Rows are points. To make a cloud, some directions were put in groups of two or more. Within a group, all points are equally far from the middle, so they leave a hole (a ring in 2 directions, a hollow ball in 3). The other directions are filled evenly. Then the cloud was stretched, turned, moved and blurred a little. Count the holes, and give their numbers of directions, smallest first.

Cloud (14 x 2)
[[  9  54]
 [-25 -39]
 [-39 -18]
 [ 44  43]
 [-37 -22]
 [-37 -22]
 [  9 -55]
 [-42  -7]
 [ 48 -45]
 [-39  23]
 [ 39 -51]
 [-24  42]
 [  3  54]
 [ 67  12]]
Holes: 1 (2)

Cloud (22 x 3)
[[-58 -13  20]
 [-16 -28  33]
 [-78   2  -9]
 [-47 -14 -28]
 [-66  63 -34]
 [ 29   7  42]
 [-43 -27  -3]
 [-18  -8 -49]
 [-26  30 -46]
 [-53  18  56]
 [ 32  25  30]
 [-26  72  40]
 [-67  32 -37]
 [-39  -9 -38]
 [ 36   4  39]
 [-11  19 -49]
 [-80   6  33]
 [-58  -4  36]
 [-23   1 -49]
 [-56  -4  38]
 [ -4 -33  33]
 [  7 -52  19]]
Holes: 1 (2)

Cloud (52 x 6)
[[ 14  39  45  14  49 -27]
 [-13  37   9 -13  53  -8]
 [-23  68  33  27 -14 -22]
 [-31  30   9   2  46 -23]
 [-82  82 -19 -31  27   3]
 [-30  46  53  64  75 -31]
 [-11 -29  34 -59 -49  29]
 [ -5 -13  -4 -38 -61  44]
 [-51  29 -60 -27  17  -5]
 [ 11  38 -46  -4  13 -73]
 [-11  47  -5  -7  90  22]
 [ 18  39 -31 -40 -69  27]
 [  3  68   3  90   8   6]
 [-42  62 -19 -16  61 -21]
 [ 66  20  -1 -16  57  18]
 [-10   1 -15 -39  -7  23]
 [ 34 -12  64   3  40  45]
 [-62  26  97  14  66 -27]
 [-27  10   8  -2  21 -36]
 [ -5  64  77  26  13 -34]
 [ 26 -18 -36  63   9  10]
 [ 22  34  28   0 -44 -24]
 [-33  73 -27 -35  55  16]
 [-90  33   6 -43  18  36]
 [ 44  42 -21  -6 -62 -16]
 [ 26  -4  -6 -19 -35 -41]
 [-89  68   1   1 -24   1]
 [ 28 -27  -6  95   4  38]
 [  2  44  16 -61  -9  30]
 [  6  25  -2  -1 -30 -13]
 [ 40  -8 -27  89 -12   8]
 [-23  40 -22 -55 -22 -43]
 [-26 -30  23 -84   9 -35]
 [-57  66 -31  19  -4 -25]
 [ -9 -11  39   2   2 -47]
 [-22 -30   5   7 -10 -30]
 [-72  59  38 -25 -35  22]
 [-41 -30  28  -3  45 -20]
 [-29  10  39  43  -7  15]
 [-31  26  47  68  -2 -19]
 [ -8  48 -22  -3   8 -32]
 [ 29  57 -53  85 -24 -22]
 [-40 -19  74 -11 -26  16]
 [ 40   9  63  28   4  43]
 [ 25 -17  44 -51  -4  -5]
 [ 15  41 -36 -32 -13   4]
 [ 30  13  -9  -3  11 -11]
 [ -7 -33  66 -61   0 -12]
 [  4  61  -7 -28 -17   6]
 [-42  42 103  26  51 -43]
 [  2   8  36 -26   0  55]
 [-24 -36  29  35 -64 -46]]
Holes: 0
